Each row is a point. To make a cloud, some directions were put in groups of two or more. Within a group, all points are equally far from the middle, so they leave a hole (a ring in 2 directions, a hollow ball in 3). The other directions are filled evenly. Then the cloud was stretched, turned, moved and blurred a little. How many holes are there, and how many directions does each take, smallest first?
(in the rows, 128 means zero)

Cloud (19 x 3)
[[ 85  95 113]
 [101 143 108]
 [107  79 162]
 [ 77 125 109]
 [167 127 133]
 [127 128 150]
 [126 129 149]
 [170  99 144]
 [171 115 116]
 [109 107  90]
 [134 114 163]
 [133  77 161]
 [173 112 140]
 [ 80 112 141]
 [138 139 132]
 [131 108 168]
 [108  75 152]
 [ 77  99 141]
 [133 132  81]]
Holes: 1 (3)

Cloud (31 x 4)
[[145  72 147 121]
 [143 130 153 151]
 [ 96 104 151 149]
 [154 115  97 104]
 [135 138 134  88]
 [162 133 169 133]
 [ 86 102 153 104]
 [ 82  87 133 148]
 [137  93 183  90]
 [125  88 179 137]
 [131 142 163  96]
 [159 153 163 102]
 [133 117 120 162]
 [142 150 141  92]
 [163  99 166 127]
 [165 165 132 111]
 [126  72 174 102]
 [139 141 122  89]
 [126 155 130 136]
 [166 139 104 149]
 [118 129 180 120]
 [100 130  93 128]
 [132 128  73 137]
 [109 106  78 141]
 [ 83 102 127 111]
 [104 114  85 122]
 [123 131  79 146]
 [156 106  95 112]
 [160 125 179  90]
 [ 86 116 119 115]
 [163 119 183  98]]
Holes: 1 (4)

Cloud (28 x 4)
[[ 98 112 112  89]
 [166 150 172 150]
 [119 103 151 166]
 [172 139 161  93]
 [108 156 109 163]
 [113  99 181 129]
 [158 145 142  78]
 [155 152 162 171]
 [117 147 168 139]
 [147  98 151 137]
 [143  99 153 148]
 [ 82 109 139 108]
 [106 146  92 149]
 [105 125 127  77]
 [126 133 139 186]
 [ 86 103 155 123]
 [181 161 124 135]
 [ 95 124 117 166]
 [131 104 150 166]
 [149  97 158 120]
 [172 138 174 108]
 [103 134 168 123]
 [152 101 139 109]
 [ 84 113 144 104]
 [156 107 138 144]
 [133 155 156 172]
 [150 150  88 128]
 [170 147 145 170]]
Holes: 2 (2, 2)

Cloud (47 x 6)
[[126 113 172 107 148  56]
 [118  70  86 153 125 145]
 [172 118 121 140 135 126]
 [ 86 116 109 131 103 139]
 [170 112  85 124 104 100]
 [ 84  89  93 134 120 144]
 [103  67 136 116 143 149]
 [179 102  93 125 116  94]
 [ 98  86 164 102 134 128]
 [112 102 129  73 135  78]
 [104  70 118 124 102 121]
 [ 87 140  70  91 144 119]
 [107 154 105 165 143 116]
 [139 161 156 145 129  94]
 [111 130  98 147 173 126]
 [100 135 111  78 146 134]
 [155 126 119 114 138 119]
 [ 86 103 137 142 121 143]
 [127 102  97  86 123 113]
 [135 129  93 144 118 136]
 [ 93 150  54 136 107 103]
 [135 173 123 121 138 108]
 [146 140 110  86 155 141]
 [113  71 150 125 127 141]
 [142 106 123  90  98 111]
 [109  95 109 148  89  88]
 [105 135 127  59 141 117]
 [133 115  90  58 135 101]
 [157 173 116 118 122 115]
 [ 90  77  84 109 137 145]
 [163 141 162 153 113 161]
 [115  69 104 127 139 148]
 [ 80  56 108 123 137 140]
 [143 101 156 100 121  99]
 [149  78 125  88 138 112]
 [156  96 172 131 138 127]
 [ 96 137 158 150 143 107]
 [146 158 122 147 118 154]
 [ 99 103 113  76 153  76]
 [159 143 131 148 121 131]
 [169 165 104  86 101 112]
 [ 96 151 118 137 159 117]
 [ 97  84  87 135 122 100]
 [156 129 117  87 121 100]
 [ 88 119 128  87 145 143]
 [148 108 197 136 141 141]
 [113 146  82 144  83 138]]
Holes: 0
